Rows are points. To make a cloud, some directions were put in groups of two or more. Within a group, all points are equally far from the middle, so they leave a hole (a ring in 2 directions, a hollow ball in 3). The other directions are filled evenly. Then the cloud was stretched, turned, moved and blurred a little. How many holes are there, and how many directions does each take, smallest first?

Cloud (13 x 2)
40; -33
46; 15
-12; 18
-9; -43
-31; -18
-27; 2
-21; -37
18; 27
-30; -20
16; 27
-11; -43
-31; -15
52; -17
Holes: 1 (2)

Cloud (13 x 2)
-23; 11
33; 24
-16; 19
-28; -15
5; -48
-28; -18
37; -40
-17; 18
-26; -25
31; -43
-8; -44
-27; 1
32; -43
Holes: 1 (2)

Cloud (22 x 3)
-10; 51; 17
-1; -27; 0
22; 9; 5
33; 12; -10
-15; 38; 33
-54; 5; 26
-53; 11; -7
35; -11; -5
-31; -14; 0
-8; 40; -29
28; 22; -43
43; 14; -35
-37; 45; -21
3; -20; 8
-24; 59; -8
7; -36; -10
-2; 18; -48
32; 6; -5
11; 38; -10
-40; 51; -16
43; 2; -16
-64; 25; -2
Holes: 1 (2)

Cloud (21 x 3)
-49; -49; -24
-8; -16; -37
21; 39; -12
-1; 11; -11
-4; 11; 7
-25; -23; -24
-42; -8; 52
-43; 34; 5
-44; 3; -43
16; 0; 42
-10; -51; -30
-37; -2; -15
32; 17; -2
0; -30; -37
16; -47; -8
-41; 51; 5
39; 55; -5
-19; 26; -22
-10; -1; 23
23; -2; -46
9; 10; 18
Holes: 0

Cloud (22 x 3)
-5; -10; 44
-20; -17; -49
-56; -2; 21
-13; -7; 47
0; 34; -23
-50; -17; 25
23; 7; -27
-9; 8; 44
23; -31; 9
27; 5; -16
-6; 40; -8
-35; 5; -43
-34; 1; -45
-24; 40; 19
7; 20; -36
-1; 15; 38
7; -51; -4
-7; -53; -16
-55; -16; 13
-1; -34; -45
14; -47; -4
0; -5; 42
Holes: 1 (3)

Cloud (32 x 4)
24; 33; -6; 48
61; -36; -23; 6
30; -48; -11; -23
10; -17; 14; -39
24; -15; 49; -14
28; 10; -38; -8
-39; 0; 27; -7
0; -29; -6; 25
18; -12; 53; -21
-8; -5; -58; 5
-28; 24; -12; 27
47; -37; 6; 16
1; 17; -1; -30
39; -8; 50; -1
31; 22; -9; -14
16; 26; -7; -25
4; 28; -36; -8
17; 1; -41; -37
49; -17; 30; 20
15; -34; -5; -20
-11; 2; 15; -42
43; 29; -28; 12
36; 0; -22; -38
-8; 16; -42; 2
20; 25; -23; 49
21; -17; -40; -49
71; 4; -26; -27
7; 23; -12; 29
20; -9; -27; -34
60; 31; -32; -25
30; 38; -36; 16
38; -24; -35; 6
Holes: 0

Cloud (31 x 4)
33; -20; 2; -21
-30; 25; 46; 25
8; -6; 23; -10
44; -37; -9; -30
21; -30; 52; 29
12; -37; 17; 20
-19; 12; -4; 56
29; -13; 20; -51
-46; 15; -26; 6
20; -7; -30; 45
-65; 40; -6; 59
15; -1; 49; -28
-12; -30; -42; -14
6; 10; 62; -21
-43; -5; 27; 15
10; 6; 3; 34
-33; -1; -11; 28
-2; -9; 3; -22
-16; 7; 4; 15
-10; 53; 45; -1
3; -8; 11; 14
33; 5; -17; -46
5; 20; 12; -20
38; 30; 21; 10
16; -41; 36; 29
-35; -18; -37; -16
53; 41; 11; 7
-13; 16; -4; -50
20; -13; -29; 40
-24; 15; 2; -59
-17; 37; -31; -35
Holes: 0

Cloud (49 x 6)
-19; 55; 15; 13; 21; 39
-33; 22; 31; -23; 38; 17
39; -28; -24; -21; -5; 34
-33; 13; 19; -21; -35; -36
-10; 55; -27; 1; -34; -10
10; -7; 36; -5; 49; 2
-3; 26; -25; -69; 9; 13
14; -61; 20; -19; -7; 12
-1; -63; 22; 6; 1; -18
-24; -30; 14; -1; -43; -29
-38; 21; -38; 5; 35; 2
3; -44; 53; 18; -13; 0
-11; 48; -22; -50; -13; 4
-1; 7; -25; -23; -22; 52
-51; 25; 30; -1; -5; -27
21; -60; 15; -14; -17; -2
-46; 30; 39; -10; 13; 19
4; 9; -61; -25; -2; -29
-5; -12; -56; -29; -17; -24
46; -31; -24; -37; 6; -16
52; 13; -23; -5; 31; -2
41; -36; -32; -19; -7; -12
-43; -9; -6; 4; 35; 44
40; 8; -34; -24; 35; 30
-37; 0; 45; 5; 3; 43
27; -38; 24; -10; -33; 5
7; -47; -7; -11; -35; -27
-47; -14; 2; -29; -29; 19
32; 15; -1; 20; -8; 50
-3; -1; 29; -16; -24; -53
-3; 64; -25; -18; 22; 28
29; 21; -13; -4; 50; 27
3; -18; 40; 1; -37; -37
41; 26; -8; -5; -22; -33
51; 18; 5; -29; -6; 1
40; -39; -12; -43; 7; -14
-15; 10; -35; -6; -49; -5
43; 11; 13; -17; -24; 16
51; 13; -14; -41; 16; 7
-4; -16; -32; -46; -7; -47
-23; 39; -27; 9; 29; -24
-3; 15; 26; -44; -18; 27
-10; 7; -33; -2; -49; -9
-10; 55; -50; -23; 12; -6
8; -22; 7; 55; 4; 2
42; 23; -21; -42; 23; 20
-23; -9; -26; 38; 9; -11
3; 25; -3; 23; 2; 63
-18; 13; -44; -63; 1; -12
Holes: 3 (2, 2, 2)
